Each row is a point. Each copy is the shape, with its points in the same order, stretched, turned, moved and blurred by noise. Is it also mirrored, or only turned?

Shape (5 x 2):
[[-41  19]
 [ 23  10]
 [ 11  45]
 [-10 -46]
 [-11 -16]]
Copy 1 (5 x 2):
[[ 28 -44]
 [  4   7]
 [ 36  11]
 [-40 -31]
 [-13 -24]]
Copy 1 is: mirrored
Copy 2, 5 rows:
[[-28  57]
 [  1 -12]
 [ 25  25]
 [-60 -17]
 [-34   2]]
Copy 2 is: only turned

Shape, 7 rows:
[[ -2 -16  -8 -60]
 [ 37 -20  16   7]
 [ 10 -21 -10   4]
 [  9  37   6 -14]
 [ 20  28   9  10]
 [  0 -23  10  13]
 [-12   2  13  18]]
Copy 1:
[[ 47 -20 -26 -46]
 [-22   7 -44  11]
 [  7 -16 -23  14]
 [ 12  39   3 -27]
 [ -7  36  -5   2]
 [-14 -19 -10   4]
 [-17  -6  15   0]]
Copy 1 is: mirrored
Copy 2 (7 x 4):
[[-51  16  24 -35]
 [ 50   7  20 -15]
 [  7  -4  -6 -12]
 [ -9  45  22  18]
 [ 20  29  15  25]
 [ 19 -19   6   5]
 [  7  -8  11  36]]
Copy 2 is: only turned
Copy 3, 7 rows:
[[ 30 -13  15 -45]
 [  9  18  36  15]
 [ 20 -14  16  12]
 [  8  26 -23 -21]
 [  5  26 -10   1]
 [ -1 -10  21  14]
 [-12  -6  -5   8]]
Copy 3 is: only turned
Copy 4 (7 x 4):
[[-13 -34  -3 -50]
 [ 48  -3 -10   5]
 [ 20  -3  15   7]
 [ -5  30 -30 -17]
 [ 16  36 -24   3]
 [ 19 -12   5  26]
 [  2   7  -7  32]]
Copy 4 is: mirrored

Shape:
[[  0 -21   1 -35 -14  41]
 [  6   8  35  28  10 -19]
 [  9  -2  -1 -32 -29  20]
 [  1 -26  33   8  -5  -8]
 [-11  24  16  19  27  -3]
 [ 17   3 -19   8   2  22]
 [  3  10  22  13  15  -5]
 [  8  14  13   4  26 -30]
 [ -9 -39 -11 -19 -20  11]
 [-16  10  19  19  16 -10]
 [ 12  -6 -11 -14 -23  37]
 [ 20 -19  -5 -20   8  36]]
Copy 1 (12 x 6):
[[ -2 -39 -29 -48 -14   3]
 [ -7 -11  49  24  17   2]
 [ 17 -25 -10 -50  -7 -11]
 [-16 -45  25  -3  32   5]
 [-12  14  16  29  -8   2]
 [ 29  -7  -7  -5 -19  20]
 [ -7  -9  25  15  -1  -1]
 [  5  -6  23  39   3 -22]
 [ 10 -37 -26 -37  29   5]
 [-13   6  22  18  19  -1]
 [ 21 -21 -14 -47 -17  16]
 [ 11 -41 -23 -21 -26  14]]
Copy 1 is: mirrored
Copy 2 (12 x 6):
[[-32  17  19 -26  21  43]
 [  4  30 -13  22 -16 -27]
 [ -5  20  25 -17  15  42]
 [-10  37   7  -8 -14 -19]
 [ -5   4 -20  31   7 -19]
 [-14 -14 -13   4  -7  37]
 [ -2  18 -14  17  -1 -13]
 [ 23   6 -32  11   3 -25]
 [-17   1  22 -33  -1  18]
 [ -3  11  -7  22   1 -26]
 [-23   8  18  -9   4  55]
 [-29   5 -14 -17   8  41]]
Copy 2 is: mirrored
Copy 3, 12 rows:
[[ 15 -30 -22 -32  23  40]
 [-10   2  26  25  -2 -12]
 [ 35 -32 -21  -7   8  23]
 [  5 -12  23 -15   3   2]
 [-34   9  -7  25  -4  -6]
 [ 11  22 -11   5  -4  38]
 [-11   3   3  17   5  -5]
 [ -1  22  -5  23   3 -28]
 [ 22 -11 -11 -43  -6  33]
 [-23   1  -1  13 -10  -4]
 [ 23 -13 -16 -11   2  52]
 [  6   9 -17 -24  31  38]]
Copy 3 is: mirrored
Copy 4:
[[-11  12 -34  13 -41  27]
 [ -4  10  39   0  46   0]
 [ 18  18 -22  11 -31   9]
 [-14   4  21  31  12   9]
 [-12  16   7 -27  46   7]
 [  7 -20  -7 -21  -1   0]
 [ -6  11  16  -6  40   6]
 [ 14  11   2  -2  60   1]
 [-16  -8 -26  29 -25  -7]
 [-16  14  11 -10  39  -4]
 [  5  -4 -20  -5 -40   8]
 [ -3 -13 -24   1 -19  35]]
Copy 4 is: mirrored

Shape, 12 rows:
[[ 13  -3  -2  19  11 -12  -6   8   9]
 [-17  -2   1  -1   6  15  -8  -7 -15]
 [  0 -23  -1  38 -23  13  -2 -21 -37]
 [ -2 -17 -12   0   1  -8 -11 -15   7]
 [ -2 -23 -28  -7 -31  -2  13  -6   9]
 [ -1  -7   8  10  -7   3   8 -39  -6]
 [ -3  17  -2 -21 -12  16  10  10 -10]
 [-32   6 -18 -29  24  17  46   3 -30]
 [-15  -2 -13  20   2  32  -6  16  -1]
 [ -8  11  -4   6   7  15 -17  13 -27]
 [-19 -37  26  -7 -12  -2  39  -9  -4]
 [  9 -35  -5 -20  11  25  31 -18  -1]]
Copy 1 (12 x 9):
[[ 16  -7 -16  18  20 -12  -5  -9  -9]
 [-11  -9   9 -25   4  14   5  -2  -6]
 [ 10 -52  27  -9  -7   5   8 -14 -32]
 [-18 -13  -9  -7   0 -18  12   0 -14]
 [-29 -17  -1  19 -23 -13   3  23 -37]
 [  1 -17   1 -11 -32   4  22 -13 -13]
 [ -5  19  16  -9 -15  13 -24  13  -8]
 [-25  39  27 -17 -10  45  31   8 -22]
 [ -8 -19  -8  -3  18  28 -18  -4 -13]
 [  1   2  13 -20  21  12 -26  -7 -13]
 [-11 -14  29  13 -23  19  46  25   2]
 [  3  -2 -10  -9 -21  22  42  36 -19]]
Copy 1 is: only turned
Copy 2:
[[ -2 -26  10 -10   3   9 -19  -4  10]
 [  3   3  -4  13  10   1  -6  14 -10]
 [ 24 -12  -6  34 -44 -18  -2  11  -2]
 [ -2 -11  -7   0   7  -4 -10  21  22]
 [-10   0 -22  -4 -28  13   8  29  31]
 [ 14  10   8  17 -12 -28   5   4  17]
 [  0  15 -17 -22   0  15   7   7 -12]
 [-38  12 -12   9   9  -5  33  12 -27]
 [  6 -12  -6  17   4  38  -2  13  -8]
 [  6 -10 -16   1  10  15 -14   3 -27]
 [-18  17  38   5 -33 -18   9  29   1]
 [  4 -12  14   2  -1 -16  36  36  16]]
Copy 2 is: mirrored
Copy 3, 12 rows:
[[ 16   3  12  16  -2   7   9  16  20]
 [-14   2   5  10  14   8 -13  -1 -13]
 [  1   9   9  38   0   4  -1 -36 -31]
 [  8   1   2  14  -2  23 -17  -8  16]
 [ 11  29 -21  -1 -28  22  -5 -20   8]
 [  2   6   6  11  22   7   0 -42  -1]
 [-11  19  -8 -15   7 -13  -7  11 -13]
 [-23   6 -60   3  24   0  -2   6  -2]
 [  4  24   3  14   5  20  -1  28 -23]
 [-19  10   9  21  12 -13 -13  19 -26]
 [  0 -11 -28 -13 -21  30  18 -37 -14]
 [ 33  -9 -40  -8   1  18  -7 -14  -1]]
Copy 3 is: only turned
Copy 4, 12 rows:
[[ 16   6  -6  17   9 -22   0  13  -2]
 [-15   8   6   4  -5  -8   0 -16  -1]
 [-34 -15 -14  11 -10  -9  34  12   2]
 [  7   2 -18  -4  -2 -17   0  -3  10]
 [ 10  -7  -6 -34 -18  -9  16  12   4]
 [-17  12 -17   2   4   1   9   9  20]
 [ -4  12  24 -12 -16  11  -4  -2 -16]
 [-20  26  25 -40  21   1  11 -19 -19]
 [  3   1  27  11  -9 -16  18 -15  -2]
 [-11   5  14  15 -12  -8   2 -16 -21]
 [-29  -3   6 -31  18 -14  -2  27  20]
 [ -8 -11   1 -31  26  15  11  -3  11]]
Copy 4 is: mirrored

Shape (16 x 11):
[[-15  10   9  11  12  -1 -11  -6  -3 -13  44]
 [-14  12  11   2   7   8  12  -5  -2   0  10]
 [-15   2 -29  -9  -9   8 -15 -17 -10  -3   1]
 [  5  10   9  -2   7  13  -3 -14  -8   9 -18]
 [ -9  -8   3  12   2  -3  -4 -12 -31  11 -14]
 [ -8   8   2  -4   8 -26 -18  11  -6  10  60]
 [-10 -30  12 -10  -8  -8  -2 -14  -7   8 -18]
 [-14  10 -25 -11  12  -3  27 -11  -1   6 -12]
 [ -7  10   4  -6  -3  12   9 -10   0   7  10]
 [-10   9   8  -3   5  12  -3  15  -3 -14  -8]
 [ 56   0   8   6   6  12   8 -16   1  11 -11]
 [-12 -18   0  10   7   5  -8 -13   4  18 -16]
 [ -2 -14  10 -12  14   8 -12  -8  -5   2 -12]
 [-11  10   4  24 -15  14 -17  -4   3 -10  -5]
 [-11  -3  11 -10   2  -8 -19  -6  -4  16   0]
 [ -9  -4  10  -6   3 -12 -15 -20  -1  -3 -21]]
Copy 1:
[[ -1 -19   9  33 -13  -8  -8  -6  -3  -2   9]
 [  0  11  10   7  -1  -9  -8   0   3   3   8]
 [ -8 -10  -7 -12 -16   3 -12   1  -6 -23   1]
 [  9  16   1 -15  -1  -1 -20 -11  -9   7   4]
 [ -7   4  -8 -16   6 -13  -5 -24  -9   5  -7]
 [-20 -34   6  32 -15  -4   3 -15 -10  10  29]
 [  4 -10  18 -35  12 -15  -1 -17   3   8   6]
 [-13  15   1 -14  12   1  -8  15  13  -6  12]
 [  2   8   4  -3 -12 -12  -7   5   1  -2  15]
 [  7   2  17   1   1  11  -2   4 -12   7 -10]
 [ 42   7 -15 -21   0   4  -9  -6  -7  26  20]
 [ -3  -8   6 -24  10 -16 -25  -4   6   9   0]
 [  8  -9  17 -20  12  -4 -14  -9  -9   7   5]
 [  9  -2  -1   1 -27   1 -14  -7   5   3 -21]
 [ -7  -5  17 -16  -3  -9 -15 -20  -6  12  12]
 [  4   0  17 -23   6   7 -17 -26   4   1   3]]
Copy 1 is: mirrored
Copy 2 (16 x 11):
[[-14 -10  20   0  15  10   3 -10 -13 -21  33]
 [ -5   0  10  -1  11  10   8  10   2   8   7]
 [-14  31  -4  -1   2  -3  -4  -8 -25   1   1]
 [  6   1  -2   3  17   5  -5  10 -15  22 -16]
 [ -3  -7  -6  -9  -5   1  -4  17 -41   7 -18]
 [-19 -18  -9  -1   2   6 -13 -26 -21 -13  59]
 [-20 -10  -4 -17 -20   0 -21  -5 -15  10 -33]
 [-31  26 -15   0   6  -8  18  15   0  30  -1]
 [ -1   6   9   2   5   5  -2   3   1  17   7]
 [  6   2  -9  -3  18   2  -1  10   6 -10  -3]
 [ 34 -15  -5  34   1 -27  -3  -6 -11  38 -11]
 [-24  -8   1   9   0   1 -25  11 -22  14 -17]
 [ -9 -10   0 -15  12  -7 -18  -2 -15  11 -18]
 [  3   6   7  22   2  16  -9  11 -12 -23  -8]
 [-15  -8 -13  -9   3  10 -25  -8 -19   6  -4]
 [-16  -4 -13  -5   6  11  -7 -12 -20   0 -30]]
Copy 2 is: mirrored
Copy 3 (16 x 11):
[[ -3  -7  -6  28   8  -2 -27 -35   2  10   8]
 [ -3  -2   0  16   8  -9  -7  -5 -11  10   3]
 [-13  -1 -20  -8 -16   8  -9 -14   2 -26   0]
 [ -2   0   3 -20  -3   1  -7  -2 -15  11   1]
 [  8 -13 -20 -11  -8 -14 -17  -3 -21   6 -13]
 [ -3 -21  -1  15  11 -23 -39 -40  16   5  27]
 [  0  -8   7 -13  -5 -22  -5   0 -18 -18 -27]
 [ -6   6 -23  -7   9 -21  12  13   8  -5   3]
 [ -9  -9   1   6  -4  -3   0  -6  -4   1   4]
 [ 12   9   9   7   3   8 -20  10  -6   1   2]
 [ -1 -18  21 -41  -7   5  16 -11  16  38 -11]
 [-13  -9  -8 -16   2 -10 -20   6  -9  -2 -26]
 [  5  -9   5 -14   9   3 -11  -5 -16  -9 -12]
 [ -9  14  -1   6 -25  17 -31  -6  -3   6 -13]
 [ -8  -9   4 -12   2 -13 -26 -10 -15  -8  -2]
 [ -5  11   2 -20  -1 -11 -18  -9 -16  -8 -14]]
Copy 3 is: only turned
Copy 4:
[[-15  22  20   7  14  -8   1  23 -12  13  25]
 [-11   0  15  -5  -1   3  24   2 -13   3  12]
 [ -3  -2  -1   2  -5 -18 -19 -19  -7 -13  11]
 [  6   8  12   2 -12   6  24 -14 -20   1 -11]
 [ 10 -13   5  24 -10 -13  24  -4 -20  -7  17]
 [  6  20   6  -5  21 -38  -4  27 -16  23  30]
 [ 10 -26  13  13  -9 -13  13  12  -4  -8 -12]
 [  3 -22  -7 -18   8  -9  18 -39   2 -13   7]
 [ -3   1  18 -12  -8  -6   8  -1 -13  -2  10]
 [-17   9  -2  -3 -10   5  17   8 -12  -4  -5]
 [ 44  18  27  -3   2  17  22 -10   2  -9 -29]
 [ 11 -15   4  13  -4   7   7   3 -10   7  -4]
 [  2  -5  10   8   5   3   3   2 -24  -1 -21]
 [-15  16   1  16 -29   7   0  13   5   5  11]
 [  8  -2   5   7  -7 -19  11   7 -19  15  -3]
 [-13  -6   7  20  -9 -14   6  -4  -6   7 -18]]
Copy 4 is: only turned

Shape (15 x 12):
[[  6  13 -18 -13  -3  -6   0 -12   3   9   7 -14]
 [ -2  15  -5   4  21  23  -5  42   0   4  14 -16]
 [  9   9   1  -8 -15   9  -8 -17  27  12  -5  10]
 [  1  -3 -17   9   4  -1   9  -3  -2  10  -2  11]
 [-14  13  -6  -7 -31 -10  18  -3  -4   6 -17   4]
 [  6   1 -10   8   4  -6  12  33  11  -3 -19   0]
 [  3  -9   5   2  11   2   5  12 -19 -16 -27  15]
 [ -6   9  -8   5  19 -13 -26  -4  16  -8   4  14]
 [ -3  -3  22 -36  19   5   8  -1   2 -19  -6   4]
 [ -6  -1 -16  -4  -1   4  16  -8  15  17 -60  15]
 [ -7  23  15  23  -7 -15   9   2  -2  -2 -10  -9]
 [ -4  -4   3  -8   4   0  17  21 -12  23  -9 -17]
 [  1  -1   7  -1 -16  -8 -25 -11   7  -5   2   6]
 [  8  -3 -15  -8  -7   4 -11  18  10 -14 -10 -17]
 [-23  -1 -19  19   4  -6   3 -21  20  10  11 -10]]
Copy 1:
[[ 14  13  -1 -14  10  -9  15  -4  -7  19   3 -11]
 [ -1   2   9  -1   0  15 -24  29  -2  22  37 -32]
 [ 14  15 -13 -19  14   9  14   8   9  -4  13  20]
 [ 18 -12   1   9  23   0  -3   9   3  23  -6   2]
 [  1  16   8  27   0   7  24   3   1  15 -12  19]
 [ 26  -1  18  26   5  10 -16  21  10  -2   3  -3]
 [  6 -10   0  31  10  27 -25  -7   9  -9 -16  -8]
 [ 11   7 -10 -11  29   1 -21  23 -25  -9   1 -11]
 [-16  -3 -14   9  20  17   1 -12   0 -33  18 -24]
 [ 30  16  11  19  32  28  10  22  40   0 -30  10]
 [ -6  23  27  14  19   3 -15  -5  -7  12  10  15]
 [ -4  -8  30   6   1   8   6   9  17  17   1 -14]
 [ -2  12 -13 -14   1   1  -7   1 -11 -10  -6  10]
 [ 18  17  -9   5 -13   0 -11  10   9  -7   1 -16]
 [  2   8   0  -4  37 -35  -1  27   4  25   5   1]]
Copy 1 is: only turned
Copy 2:
[[-10  22   8 -20  11 -14 -14   2  11  -2 -10 -19]
 [-16 -10  -5 -13  13  13 -13  34 -32  -6  28 -20]
 [ -2  13  20  -7  -1 -20 -19  -3   2 -18 -29  -2]
 [  0   5  -1 -15   2   5 -11   2  14   2  -7   8]
 [ -7  30 -12  -3   1 -12  18   9   2   4 -30   9]
 [  9  -3 -20   6   9   1  -2  37  -4   0  -3  -7]
 [ 11  -8 -21  14  28  -7   7   6  -4  -1  10  21]
 [-10  -9  -7 -22  -3 -27 -23   9  13 -20   6  -3]
 [ 14  -2   2  -6  35 -29  34   7  -3 -20   9  -2]
 [ -3   8   0   9  30  -5  -8  17  26 -16 -54  24]
 [-15  -3 -36   3  -5  -1   9  -1  -7  -3  -9 -13]
 [ -6   0 -10 -10  26   7   9  16 -17  16 -12 -11]
 [ -7   1   1  -1  -4 -32 -15  -8  -5   2  -6   1]
 [ -2   4   4  14  16 -16 -11  27  -1   5   6 -11]
 [-26  -8   9 -21 -23   5  -4   0  38   2 -18  -7]]
Copy 2 is: mirrored
Copy 3:
[[  8   3  -6 -21 -11  -6   1  -3  26   1   0 -24]
 [ 12 -10  15  38   6   7 -12 -23  23 -27   0 -27]
 [  7  -3   8 -24  -3  12  -9  -6  15  29  16   1]
 [  2   7  -4   3   5  -5  23  -3  18   8  10 -11]
 [  0   8  -4  -6 -17  23  11  31   8   3  17   4]
 [ 22  -7  12  26  10   3  12  11  10  -6  -8   5]
 [-10  12   6  12  35  10  16   8  -4  -6 -16  10]
 [ -6  13  -2   5 -11 -15  -5 -22  24   8 -16   6]
 [-18 -11  -8 -10  39   3 -23  10   7 -11  -4   7]
 [  3 -18 -15   5  15  25  28  20   4  45  -1   9]
 [ 16  16  -4   1 -16  21   8 -14   4 -14   3  20]
 [ 11 -16  -9  18   8   7   1   6  -5 -10   8 -25]
 [ -9  15  18 -18 -14  -3 -10  -9   0   6  -2   5]
 [  8 -11  29  -2  -1  -4   0   7  14 -10 -19 -11]
 [ -4 -10 -12  -9 -33 -14  21 -20  29   0  18  -2]]
Copy 3 is: mirrored
Copy 4:
[[ -5  -1 -15  20 -16   7   0 -12   1 -17   9 -27]
 [ 11  -5  -6 -13  39  17  14  -5  -4  -7   8 -26]
 [ -7   1  -5   4 -20   7  -6  -6  31   1  11 -16]
 [  6   6  -8  21  -3   0   0  -3  -3  15   3  -8]
 [ -2  14 -12  -3 -29 -20   8   3 -10   2  18  -7]
 [  5  -6 -26  -9  21 -21  11  -2  -2   6   1   0]
 [ 12  25  -4  -1  12 -11  11   0   7   3 -21  13]
 [-17  11 -10  26  23 -10 -11  -1  23  -2 -10 -29]
 [-24  10   6  -4   8  -4   3  -6   6 -30 -13  16]
 [-12  21 -25  -3 -16 -12   6 -22   1  44  -4   8]
 [ 13  10   8   1  -3 -30  20 -11   8   0   1 -20]
 [ 13   0  -4 -19  -3   1  -3 -15 -28  -1   9  -6]
 [ -2   9  -2   5 -12  -6 -15  12  28 -10  -6 -25]
 [ -6  -9 -30  -5   5   0   9   7   9 -13  -9 -20]
 [-19 -11   2  35 -14  -9   4  -2  -8  20  -1 -33]]
Copy 4 is: only turned

Shape:
[[-14   2  -8  21 -10  49  -4   8   4  -9 -12  11]
 [ 15 -19  15  -9  19  -3 -16  -5  18   8  -1 -26]
 [ -2   6  24 -15   5 -19  -8   8  -9   2  -8 -23]
 [  8  -4   1   9   5 -12 -14  -8 -13   7  -2  -7]
 [  3  16  -1  -5  -1  13 -10 -11 -20   4 -21 -28]
 [ 17  23  22   1  10  -2  -4   5   8  -9  -5 -11]
 [-12  30  27 -18  31  11   4 -25 -16  -9   2  12]
 [  1   5  31 -24   9   7  10  -2  -8  -5  18   8]
 [  8   3 -22  -7   9  -5  13  10   0   0   4 -28]
 [-29  11 -23   7 -21  24 -20   3  19 -11 -30   1]
 [  9  -4   5  -7   6 -13 -18  -5   2 -23  -2 -13]
 [-12  27  21   0   4  17  15 -25   0  13  20  18]
 [ 17  -6  -3 -12  25 -15  -2  24   6  11  -6  -5]
 [ -3   5   8   0  23  -5 -16  12  -3   3  17 -23]
 [-33  -7  -6  33 -10  29   5   6  20 -23 -37   1]]
Copy 1:
[[  2 -32   1   3 -14  13  -7  -5  22 -21 -29  34]
 [ 17 -12   2   8  -2 -34   6   2  -5  -7  10 -37]
 [-16  -9  -7 -14  -5  -6   0  13 -20 -18  -5 -28]
 [  0   3 -13  -1  -8  -3   7  -8 -20  -2   8   3]
 [-11  -2 -22   4 -30   5   6  -6  -4 -23  -8 -10]
 [  2  -3   9  -3 -21  11 -11   7 -12 -24 -22 -18]
 [ -9   2  19 -33 -24 -13 -27 -12  -6  -2 -50  -7]
 [-12  -9  33 -30  -7 -20  -6  -9   0 -15 -16 -14]
 [ -9  22 -14   2  10 -16  10   9  12 -26   1  -9]
 [  7 -36 -27  -7  -3  24 -19 -13  24 -10 -29   4]
 [  6  -1  -2 -12   7 -14  -9 -13 -18 -23   2 -15]
 [-14  -3  28 -10 -22   3 -15 -18  13  17 -31  -4]
 [ 11   4  -4 -16  -2 -20   8  30   3 -14   6  -7]
 [ -4  10  -3   2  -3 -24 -19  16  -3 -16   9 -10]
 [  5 -43 -18  13  17  18 -16   6  -2  -4 -52  19]]
Copy 1 is: mirrored
Copy 2 (15 x 12):
[[-34 -17  -5 -27   2  17  -6  31  21  -6 -10  34]
 [ -8  -9   7 -11  26   9  -7 -35   9 -10  -1 -24]
 [ 13   2  26 -18  22  16   3  -4  -1   9  -8 -29]
 [  7  -6   0   4   9  -2  -4  -8   0   4 -23 -10]
 [  6   6   1 -23   5  27   3   2  15   2 -39 -14]
 [  2   6  21  -6   4  40 -11  -9   0   2   6 -12]
 [ 17  15  32 -21   9  31  18  -9 -20  -6 -14  34]
 [ 22 -14  36 -28   5  23   5  -8  -9   1  18  14]
 [ 18  16  -2  -9   6   8  -6   0  32 -18  -6 -22]
 [-43  19   4 -30   4   0 -20  28   9  -5 -23  11]
 [ -1  -4  33  -7   4   2 -18 -14   5  -9 -15 -17]
 [ 16  12   8 -25  -1  19   3 -10  -4  20   8  46]
 [  6  -4  -7  -3  22  14   1  -4  -7 -26  11 -31]
 [ 20   4  12  -4  37  11  -9  -5   5  -6  -6  -8]
 [-60  -1   7  -9   4  -2   8  39  32   2 -13  27]]
Copy 2 is: mirrored
Copy 3 (15 x 12):
[[  2  -2 -21  27  13   0 -15   6  30  -9 -27   0]
 [  2 -28  -2  -7  -7  19  15 -19  -5  -4  15  -4]
 [ 14  -9  16 -17   9   6  -6   2 -13  12  12 -11]
 [ -5   0  11  12   0   1  -9   1  -8   5  18  -3]
 [ 11  -8 -10   9  16   1 -15  -1 -11   4  10 -28]
 [ 22  -6  18   0  19   1   3  -5   5 -12   4  -6]
 [ -4   6  15 -10  53   4 -22 -12 -13 -26 -11   4]
 [  5   1   8 -20  21   5 -12   3 -19 -22 -10  14]
 [  1   6 -24  -3   6 -11  14   5  -2   5  23  -9]
 [  0   5 -20  15  -8 -11 -27 -14  43   9 -22 -25]
 [ -6 -10   9  -7  -2  -8  -6  -1   6 -13  12 -17]
 [  7  28   5   2  29  21 -22 -12 -10 -23 -19  12]
 [  1 -17   4  -4   3 -18  15 -13  -4  15  20  16]
 [ 10  -6   2  -7  14  16  -2   7   8   2  30   3]
 [-15   1 -19  22  10   1   4   1  42   1 -42 -23]]
Copy 3 is: only turned
Copy 4:
[[  1 -25   9  26  -3  23 -24 -14 -15 -30  11  32]
 [ -5  -5  18 -20  31   9 -16  -5   1   9  -4 -20]
 [-14  14  11  -9   0   0  -4   8 -12  15  -8 -24]
 [ -7   3 -14   1  11  -5   3  -6   0   4  -9  -9]
 [  3 -13   4  12   0  16   5 -13 -20   2  -7 -22]
 [ -3  15  26  14  -5   2  -7   3   9   2   4 -14]
 [ -2  30   8  41  -3  -8   9   6 -15  16  45   0]
 [  1  22   1  17   2  12 -13  18  -3  23  39   3]
 [ -2  17   4  -3  15  24   0 -11  -7 -22 -11 -27]
 [ -9   0  18   5 -10  10 -10 -42 -13 -30  -8  21]
 [  3  22  15 -10   6 -12 -10  -3  -1  -4  -6 -14]
 [-16   8  -1  32  -8  12   8  -5  11  18  54  -3]
 [ -6  26  15   2  37  17  -1   4  -2   1 -21   2]
 [-18  13   0   7  18   8 -19   1  -9  -7  -6 -21]
 [-17 -25  24  -7 -11   2 -10 -16 -19 -50   2  22]]
Copy 4 is: only turned
